Every row gives one point. Each copy is the shape, with its points in the same order, turned, moved and blurred by noise. Some copies are also mirrored. Which?

Shape:
array([[-43, -33],
       [ 70,  24],
       [ 12,  51],
       [-14, -16],
       [ 41, -19],
       [-78,  40],
       [  4, -57]])
Copy 1, 7 rows:
array([[-75, -13],
       [ 61, -10],
       [ 19,  34],
       [-50,  -3],
       [ 16, -38],
       [-76,  63],
       [-36, -57]])
Copy 1 is: only turned
Copy 2, 7 rows:
array([[-30, -55],
       [ 70,  20],
       [ 11,  34],
       [ -5, -39],
       [ 51, -26],
       [-81,   4],
       [ 23, -75]])
Copy 2 is: only turned
Copy 3, 7 rows:
array([[-36, -36],
       [ 61,  50],
       [ -7,  60],
       [ -5, -20],
       [ 46,   4],
       [-88,  20],
       [ 22, -43]])
Copy 3 is: only turned
Copy 4, 7 rows:
array([[-22, -34],
       [ 87,  30],
       [ 20,  48],
       [  9, -12],
       [ 59, -14],
       [-66,  29],
       [ 27, -54]])
Copy 4 is: only turned

Shape:
array([[ -3, -16,  10,  18],
       [ 18,   2,  -6,  17],
       [ 19,   4, -14,  22],
       [ -7,  22,   7, -15],
       [-19,  17, -11,  21],
       [  0,  -2, -15,  -9],
       [ 12,   4,  27, -12],
       [-38,   0,  22, -95]])
Copy 1:
array([[ -6, -11,   3,  10],
       [ 19,  -9, -21,  15],
       [ 21,  -5, -19,  30],
       [ 24,  19,   1,  -8],
       [  3,  24,   4,  31],
       [  6,  14, -21,   0],
       [ 21, -15,   9, -16],
       [-17,  49,  -2, -95]])
Copy 1 is: only turned
Copy 2, 8 rows:
array([[ 21, -10,  14,  24],
       [ 27,  -1, -12,  -1],
       [ 26,  -2, -22,   1],
       [-15,   3,  18, -10],
       [-11,   5, -12,  18],
       [  0, -26,  -5,  -4],
       [ 19,  -2,  35, -10],
       [-56, -58,  67, -27]])
Copy 2 is: only turned
Copy 3 (8 x 4):
array([[ -3, -17,  -1,  14],
       [ 21,  -3,  -4,  -3],
       [ 27,  -3,  -1, -12],
       [ -6,  31,   9,   7],
       [  0,   1,  30, -11],
       [ -9,  11,  -7, -15],
       [ -1,  17, -10,  30],
       [-82,  68, -19,  24]])
Copy 3 is: mirrored
